Each row is a point. To make a cloud, some directions were put in groups of two or more. Within a group, all points are equally far from the middle, so they leave a hole (a ring in 2 directions, a hollow ball in 3). The other directions are filled evenly. Then the cloud was stretched, turned, moved and blurred a little. Count the holes, and give their numbers of directions, smallest first.

Cloud (20 x 3)
[[-77  13  -4]
 [-83  45  -6]
 [ 68 -94 -14]
 [ -9  77  -3]
 [-19  49   8]
 [-21 -63   2]
 [-48  -9 -36]
 [ 15   2   9]
 [-38  22  52]
 [ 17  10  34]
 [-69  76   5]
 [-13  29 -35]
 [ 17  -2  32]
 [-35 -15   3]
 [-57  62 -14]
 [ 40 -73  -5]
 [-78  25  14]
 [-98  72   7]
 [-27  46  -4]
 [ 46 -16  11]]
Holes: 0

Cloud (27 x 4)
[[  22  -53  -15   22]
 [  44   80   32   21]
 [ 101   17   22  -57]
 [ -11   54   63   29]
 [  90  -18   32  -55]
 [  10   -8  -24  -14]
 [ -22  113   24  -25]
 [ -10   -3  -10   61]
 [   9   20  -86  -53]
 [  52  -12    6  -11]
 [  43   36  -47   39]
 [   2  -49  -11  -18]
 [  33    4  -16 -101]
 [  34  -17  -16  -10]
 [  25  -15   78   -3]
 [   4  -42  -27  -35]
 [  41   37  -54  -27]
 [ -43   96   14   -1]
 [  38  -53   37   18]
 [   6   11  -78  -33]
 [  30  -11    6  -24]
 [  85   32  -33   -7]
 [ -21   81  -44  -26]
 [ -20   68    6  -48]
 [ -34  -41   33  -40]
 [   7    2  -51  -35]
 [   8   96   38   41]]
Holes: 0

Cloud (54 x 6)
[[ -25   70   63  -66  -15  -10]
 [ -12   33  -68    9  -53   33]
 [ -58    6   96  -94  -37   24]
 [   9   47   31  -12  -25  -46]
 [  37   61   12  -17   30   32]
 [   4    3   36   -8   51  -14]
 [  41   57  -15   64  -10   62]
 [  35  -23 -101   41  -15   50]
 [ -55   32    1  -82   18   16]
 [ -33    7  -35   61   45  -45]
 [ -24    9  -32   59  -61   11]
 [  28   31    1  -15   66   29]
 [ -15   81   19  -10  -77   14]
 [  33   16    8  -29   56   59]
 [ -59   31  -44  -33  -16  -55]
 [ -19   13   20   34  -98  -24]
 [ -52  -33  -26  -35   25    5]
 [ -50   -4   76  -12   15   60]
 [  14   44  -49  -24   60   19]
 [  89  -32  -51   53  -10  -33]
 [ -67   13   61  -10   13   62]
 [ -41  -19  -34    4  -62    9]
 [ -82   48   20   -6  -31   28]
 [ -30  -14  -38  -11   62  -17]
 [  28  -52  -61   -7   21   20]
 [  22   -6  -72   46  -80  -38]
 [ -45   49   -1   34  -16  -44]
 [  46  -19  -90  -24  -11  -22]
 [ -47   33  -14  -38   -8   53]
 [ -58  -28    6  -73  -56    2]
 [  77  -33  -50  -31  -83  -22]
 [  39   76    8   10  -64    1]
 [  55   68  -16   17  -47  -25]
 [ -52   16   25 -108   -5   17]
 [ -33   70   32  -65   -4  -37]
 [ -19   67   33   -1   13   10]
 [ -30  -41   58    2  -72   10]
 [  43    3  -87   -6  -53  -63]
 [ -13  -52  -31   25  -35  -73]
 [ -14   50  -28   14  -68  -66]
 [  -1   57   44    8    1   21]
 [  26   -1  -48   -4  -91   33]
 [   1   51   41    5    9   -2]
 [ -13   31  -41  -17  -54   52]
 [  70    2    5   22  -85  -16]
 [  -4   28   22    3   25  -38]
 [ -56   19   51   -2  -37   48]
 [  -4  -79   19    9  -16   20]
 [  14  -15  -13   -1   65  -20]
 [ -10   64    5  -15   26   65]
 [   8   73  -39   18   35   72]
 [  21   67   32  -42  -43   57]
 [  70   -8  -83  100  -36  -26]
 [   0  -54  -41   48  -21  -64]]
Holes: 1 (4)

Cloud (77 x 8)
[[  32  -82   11    6   34   13    2   20]
 [ -14  -42  -31   13   -4  -48  -18  -55]
 [ -11 -121   -5   28  -31  -19  -48   -2]
 [ -43  -28  -21   66  -15   28  -13   21]
 [   0   20  -12  -34  -43   24   79   36]
 [  74   42  -10   -8  -21  -34   92    3]
 [  21   47  -18  -17   15   57   -4  -41]
 [   2  -63  -34    2  -10   -5  -97  -49]
 [   9  -30   32   20  -41   23   -6  -43]
 [  40  -86    0   15    7    9   80   21]
 [ -40  -52  -40   -8  -45   38  -41    1]
 [  61  -28  -47   26    1    9   30   67]
 [  19  -27  -50  -22  -61  -25   14  -28]
 [  35  -11  -24   22  -34  -49   -6  -22]
 [   2   47  -19  -52   -8  -17   29   48]
 [ -22   54  -29  -34   18    5   50   41]
 [  36   21   24  -29    9   -5   19   22]
 [ -21  -27   39   17   23   25   10   -5]
 [   9   36  -63   25  -23   13    7  -18]
 [ -19  -24   52    0  -29   -3    9   10]
 [ -22   48   28    0    0   34  -41    2]
 [  30   17   -6  -50  -26  -31   12   49]
 [  38  -69  -20   66  -43  -36  -38   59]
 [  32  -12   42   19  -39  -22   -4   -1]
 [  41  -19  -20   27   -9    7   34  -21]
 [  12 -107  -25   58  -16  -58  -50  -30]
 [   8  -18  -26  -38  -32  -39   56  -31]
 [  35   15  -77   -5   -6   -8   16   33]
 [  26  -31  -46    6  -67  -42   42  -22]
 [  53   18  -18   30   -8  -47   65  -36]
 [  -2 -110   26  -29  -61  -35  -20  -27]
 [  44   -1   21  -32   36   -7   29   16]
 [  40    0  -41   38    4  -15  -33   41]
 [  49  -21  -83   76  -10  -56   12  -10]
 [   2  -45  -80   -9   21    4   37   57]
 [ -12  -10  -33   37   16   38   65   21]
 [  39  -39  -51   -6  -75  -52   43   -3]
 [ -17  -45   18  -41   10  -61  -29  -71]
 [ -22  -64   30   28    8  -46  -22   30]
 [  14  -30  -43   16  -11    4   55  -67]
 [  48  -13  -16   22  -19   22  -11  -65]
 [ -15  -21   -4    3   26   16   81   33]
 [ -78    5   -2  -29   14   10   43  -69]
 [  31    7   29   40  -39   66   20   50]
 [ -21  -63  -13  -25  -12    1  -35  -53]
 [   1  -40  -28    3  -80   -8   30   40]
 [  29   12    0   20   17   14   28    1]
 [  58   -9    7    1  -64  -11   44   38]
 [   9   46  -40  -60  -35   27   27   35]
 [ -54  -34   15   21  -27   14   17   11]
 [   2   -9  -24   45   31    3   23   25]
 [  48   -4   -7  -52   39   -6   28  -54]
 [ -10  -23  -16  -46   13  -40  -31   29]
 [  10  -27  -30   68   -5  -32   26  -60]
 [  17   23   25  -29  -68   61  -14   50]
 [  17  -30  -45   84  -33   13  -47  -14]
 [ -37  -23  -25  -69  -44   30  -41  -44]
 [ -10  -32    6   47   30   15   55   -7]
 [ -33  -62  -62  -49   10   34  -18  -17]
 [  59  -77  -51   64  -37  -44    1   -2]
 [  57  -24  -37   30  -52   24   58  -69]
 [ -18    6  -14  -29  -33    9   37  -14]
 [   1  -22  -69   35   -4   40   -8  -60]
 [  35   11  -57   44   19   20   35   31]
 [  73  -24   22   56  -17    9   13    0]
 [  21   51  -32   13  -48   37   34   24]
 [  42  -26   41   22  -43  -10   55   15]
 [  35    6  -50   52    2   68   53  -42]
 [  37  -11  -41   65  -16  -55   11   12]
 [  24  -22  -38  -21   37   68   25  -22]
 [ -20  -56   18  -23   43  -15  -45  -36]
 [  -4   34  -11  -48   29  -36   25  -23]
 [  24  -41  -50   40  -47   45   38   11]
 [  33   44  -21    7   -6    2  -17    9]
 [ -15  -58  -33  -19  -72  -10   -1  -24]
 [  -2  -25  -67   -7   36   -1   19   55]
 [ -38  -73  -43   26   23  -48   42  -52]]
Holes: 0
